Each row of a before or after table is a point. The points were changed in one or more steps. Then noise was added and the rows were shuffled. The steps act on columns, c1 being the first. Write out the steps. A step turns or swaps two columns, mirrors them in a line or flattens them onto one, adds a multiple of one to another, or multiplies or shifts one. Angles are multiples of 10 degrees, from the lower column toward the higher: turns from -170 to 170, lines from 10 to 170 but not 90. Use the fewest steps. Two steps may share a column if one is a turn and the other turns, adds or multiplies; they go together, in the order done. Otherwise the lowest column goes first.
In the rows, zero is written as 128.

Before, 13 rows:
[[148  98 132]
 [119 147 105]
 [ 97 133 101]
 [104 122 122]
 [167 171 129]
 [108  66 124]
 [ 97 109  73]
 [ 93 119 133]
 [120  97 127]
 [146 158 132]
 [133  71 126]
 [ 87 114 134]
 [143 171 112]]
After, 13 rows:
[[129 117 165]
 [127  55 122]
 [117 121 151]
 [137 168 110]
 [136  88 109]
 [103 153 135]
 [ 99 137 154]
 [136 183  90]
 [126  88 136]
 [115 184 111]
 [119  47 148]
 [125 110 170]
 [ 69 104 149]]
Steps: turn c1 and c3 by -80 degrees; multiply c2 by 1.3

Before, 11 rows:
[[125 134 143 131 166  92]
 [ 75 112  90  68 168  92]
 [115 117 138 130  92 115]
 [104 113  94  94 120 100]
 [110 106 138  74 117  97]
 [102 125 163  56 103 143]
 [148 123 156 126 120 143]
 [116 171 114 129 121 100]
 [125  99  97  91  98 129]
 [159  85 149  69 120 108]
 [119 169 144 104 108 166]]
After:
[[112 114 139 128  93 138]
 [130 128  95  81 100 128]
 [165 175 142 135 106 155]
 [111 134 148  55 118  92]
 [137 168 164  76 104 157]
 [ 83 129 145 136 168 114]
 [ 68 153  91  69 168 160]
 [ 85 146 138  73 117 131]
 [154 124 157 124 120 113]
 [ 86 158 114 157 119 126]
 [ 90 139  89  92 117 135]]
Steps: multiply c6 by 1.3; turn c1 and c6 by -70 degrees; turn c2 and c4 by 40 degrees

Before (11 x 9):
[[109  86 138 172 114  88 135  97 116]
 [ 84 161 132 124 100 122 146 159 125]
 [133 146 141 148 157 191 116 129 150]
 [101 166 114 112 137  89  94 110 158]
 [112 174 138 121 104 152 140 103 131]
 [143 101 145 148 153 181 117 112  86]
 [126 163  97 160 144 106 161  99 129]
 [103 129 127 200 144 138  95 114 111]
 [111 187 167  99 140  99 159 103 129]
 [ 81 133 122 121 126 198 137 129 109]
 [107 136 102 175 101 147  97 152 109]]
After, 11 rows:
[[105  96 164 177 142 145  99  74 113]
 [175 128 130 135 107 129 111  83 118]
 [108 144 150  77 157  88 155 148  96]
 [106 106  94  91 141 168  99  94 115]
 [140 157 116 116 118  54 125  90 105]
 [114 108 140 130 108 102 117  82 126]
 [119 147 125  13 144 160 167 108 126]
 [130 115 146  73 158  79 133 122 153]
 [122 120 116 159 137 154 155  79 167]
 [112 176 142  73 111 197 121 132 117]
 [155 129 104  58  99 132 165 112 118]]
Steps: turn c1 and c8 by -110 degrees; turn c2 and c8 by -140 degrees; multiply c4 by 1.6; turn c4 and c6 by 160 degrees; mirror c7 and c9 in the line at 100 degrees

Before (8 x 12):
[[ 96 158 163 130 111 176 153 106 128 115 169 140]
 [111  71 183 143 145 153  99 154 142  95 125 133]
 [191 141 131 138 133  98 112 156  97 116 102 138]
 [118  57 127 107 160 149 155 128 151 147 126 156]
 [148 140  99 126 138 156 166 110  79 138 158  99]
 [ 99 145  98 164 124 156 142 161 111 162 111  63]
 [101 111  90 152 124 134  98 153  67 105  77 137]
 [ 92  63 129  95  94 128 127 132 139 167 161 150]]
After, 8 rows:
[[167  68 124 161 144 117 139 160 143  98 157 109]
 [132 118 105  94 101 152 172 148 157 135 118  84]
 [ 77 147 132  99 144 174 109  97 143 116 127 155]
 [165 130  98  95 108 117 149 133 112  82  60 111]
 [148  81  93  65 126 105  82  97 150 127 107 173]
 [138 109 183 128  95 116  94  82 101 128 128 128]
 [122  58 127 158  88 115 151 142 131 117 147 145]
 [184 188 162 131  98 121 162 131 121 157 163 101]]
Steps: turn c5 and c6 by 130 degrees; turn c1 and c6 by 120 degrees; add 0.7 times c3 to c2; turn c4 and c9 by -130 degrees; turn c11 and c12 by -60 degrees; add -0.3 times c12 to c7; turn c8 and c10 by -130 degrees

Before (13 x 14):
[[137 148 120 102  65 143 109 119 122 111 161 119 106 144]
 [145 132 117 133 132 137 103 140 119 138 112 118 108 104]
 [119 134  98  74  78 139 139 110  89 126 138 111 119 135]
 [157 138 135 107 120 105 133 159 105 132 133 128  86 118]
 [134 115 109 124 159 139 128  94 142  94 160 175 137 104]
 [127 146 138  79 107 138  98 145 111 112 107 142  84 101]
 [155 158  94  88 144 108 101 146 123 144 130 130 117 131]
 [169 112 103 127 168 135 143 103 171  88 110 173 152 126]
 [129 163  95 120 140 130 126 169 119 128 112 142  86 129]
 [156 152 106 109  68 141 122 110  91 107 147 152 133 111]
 [148 127 126 125 134 150 146 123 160 116 153 172 188 117]
 [138 115 106 111  92 115  97 174 112 133 128 146 102 122]
 [145 129 108 127 124 123 141 102 173 131 133 176 137  97]]
After, 13 rows:
[[172 169 152 125 113 118 120 101 171  88 110 244 150 116]
 [146 126 146 128 128 130 114 102 172 132 132 248 137  89]
 [139  92 153 111 116 139  91 174 111 134 129 130 102 112]
 [126 110 117  77 144 120  95 148 111 114 106 120  85  90]
 [129 140 162 116 164 120 120 168 119 131 112 156  88 115]
 [130 159 142 127 115 120 106  94 141  94 159 230 139  96]
 [157 119 124 106 141 152 133 158 105 131 134 135  86 108]
 [146 132 125 123 128 104 125 124 159 117 154 246 187 106]
 [137  67 134 103 149 112 115 119 122 109 160  88 108 135]
 [155 143 166  88 161 142 105 149 122 145 131  99 114 122]
 [144 132 136 133 133 118 111 142 118 140 110  74 108  93]
 [117  79 155  74 135 113 149 110  91 125 139 106 120 128]
 [156  70 147 110 154 110 111 110  89 105 146 172 131 102]]
Steps: swap c2 and c5; turn c3 and c6 by 170 degrees; turn c7 and c12 by 30 degrees; multiply c12 by 2.5; shift c14 by -10

Before, 11 rows:
[[109 107 161 142 131 124 139 141  95 110 127 119  95 105  97 104  83 172
  144 160]
 [178 104 173 141 112 151 121 132  80 123 117  92 134 142 180 118 140 103
  147 128]
 [171 114 124 126 130 121 147  89  73 154 128 113  88 143 178 138 139 145
  159 115]
 [176 133  93 154 155  93 155  88 157 134 120  70  97  94 130 183  76 166
  141 102]
 [117 107  96 150 122 109 134 101 113 111  87 114 162  92 163 104 163 153
  107 132]
 [145  98  94 170 108 171 180 107 150 106 115 139 138 144 102 111 164 122
  148 118]
 [154 134 138 152 142 171 154 165  83 131 126  89 155 112 111 104  92 103
  158 130]
 [178 175 134 110 157  94 123 140 143  95 163  91  89  80 148 141  79 105
  157 112]
 [144  97 120 103 165  97 209 155 125 126 106  65 173 132 108 105 155  83
  145 177]
 [169 186  97 150  84 178 120 102 111 104 125 131  91 114 120 111 115 128
  160 185]
 [139 173 140 163 160 152 190  93 115 130  78 132 146  96 128 153  92  92
  128 165]]
After, 11 rows:
[[116 107  78 149 119 100 133 102 114 118  88 130 101 130 101 104 163 160
  139 155]
 [144  99 108 102  95  72 209 155 124 142 107 185 126 105 169 104 155  80
  128 156]
 [176 133  67 153 149 101 154  88 156 121 120 171 170 119 115 183  77 160
  104 110]
 [139 173 115 162  87 132 189  92 116 128  78 127 141 160 151 152  91  94
  139 157]
 [177 104 159 141 120 151 122 132  79 101 115 179 111 136  96 118 141  98
  118 156]
 [144  98 118 171 110 168 179 107 152 162 118 105 107  96 128 112 164 117
  111 116]
 [155 132 114 152  80 150 152 164  82 136 128 168 121 139 142 104  92  95
  109 120]
 [170 186  98 147 153 200 120 102 112 151 125 115 118 120 158 112 114 118
   98 178]
 [108 106 136 142 150 135 138 145  95 162 128 148 151 163 157 103  83 164
   98 145]
 [178 175  92 109 155 106 123 139 145 140 166 164 179 160  89 142  79  97
  110 138]
 [171 117 132 127 156 137 148  87  71  77 127 141 155 112 102 136 141 134
   93 131]]
Steps: turn c3 and c12 by 160 degrees; turn c3 and c14 by -140 degrees; turn c5 and c13 by 130 degrees; turn c5 and c6 by 30 degrees; turn c10 and c15 by 140 degrees; turn c15 and c20 by -40 degrees; mirror c18 and c19 in the line at 170 degrees

Before, 9 rows:
[[101 145 166  98 175 108 126 110 130 144 133 173  98 145 153 112 153 164
  141 136  84 123 110  92 105 113  95  75 117 114 133 173]
 [121 116  82  96 129 106  87 108  81 100  86 108 117 109 147 117 122 109
  118 151 173 158 148 181 154  98 113 120 145 131 104 122]
 [112  93 153 151 103 118  78 178 125 130 128  68 154 120 148 113 154 116
  197 135 142 121 114 135 134 132  96 164 145 102 108  70]
 [112 119  65 119 129 152  96 109 129 134 114 102  81 142 162 141  83 104
  124 132 135 151 166 177 135 156 108 102 159 134  96 139]
 [114  90 137 132  67 103  91 188 165 112 116  41 111 142 153 141 156 144
  163 102 142  86 125 142 138 125  88 148 137 153 135  86]
 [ 80 117 118 164  92 112  94 183 134  95 145  89 110 145 163 153 178 143
  177 109 114 140 167  99 144 115 100 146 122 140 110  99]
 [113  96  98 135 105 134 100  97 146 143  92 130  81 118 112 142 146  99
  112 162 142 147 145 151 157  90 119 148 155 130  99 136]
 [ 78 166 155  62 136  87 133  93 148 146 125 166 139 139 145 131  98 146
  138 144  95 132  90 106 105  97 123  93 159 120 104 181]
 [ 99 153 151 101 180 151 123  91 128 161 140 183 143 107 148 112  71 151
  123 168 118 164  72  77  78 125 133 121 101 164 144 137]]
After, 9 rows:
[[ 84 154 150 101 180 134 124  90 128 160 140 205 142 106 147 112  74 151
  121 169 119 165  74 165  77 103 136 118  99 165 146 135]
 [ 72 169 150  60 136  40 133  92 147 147 126 168 139 140 148 130  98 149
  135 143  97 131  87 131 104 126 120  93 161 119 106 181]
 [ 88 145 168  99 179  85 124 110 129 143 132 169  96 143 153 116 153 165
  138 138  84 123 109 152 106 128  94  74 115 115 135 174]
 [138 114  84  96 129  51  91 108  82  98  83 132 119 108 147 116 121 109
  109 151 171 157 147  76 151 111 112 123 147 132 101 124]
 [ 72 117 118 163  92  89  87 186 136  95 145  98 111 145 163 154 178 145
  170 110 116 137 168 139 143 125 101 147 122 142 108  99]
 [119  96 100 136 107  50 105  97 146 142  91 143  79 118 111 143 146  99
  107 165 142 147 148 101 156  75 121 148 156 129 102 135]
 [130 120  65 119 130 202  97 109 130 135 118 121  81 143 160 142  84 102
  119 135 134 151 166  80 134 142 109 103 159 131  99 140]
 [121  93 136 132  67 111  87 188 166 111 115  11 111 142 152 138 157 145
  156 101 144  88 126 111 137 146  89 147 137 151 135  87]
 [114  94 153 151 102 131  65 178 126 132 129  62 155 118 149 114 152 116
  189 132 142 123 112 118 133 141  97 163 146 100 108  70]]
Steps: mirror c1 and c24 in the line at 10 degrees; multiply c26 by 2.5; turn c6 and c26 by -60 degrees; turn c7 and c19 by 10 degrees; add 0.7 times c22 to c12
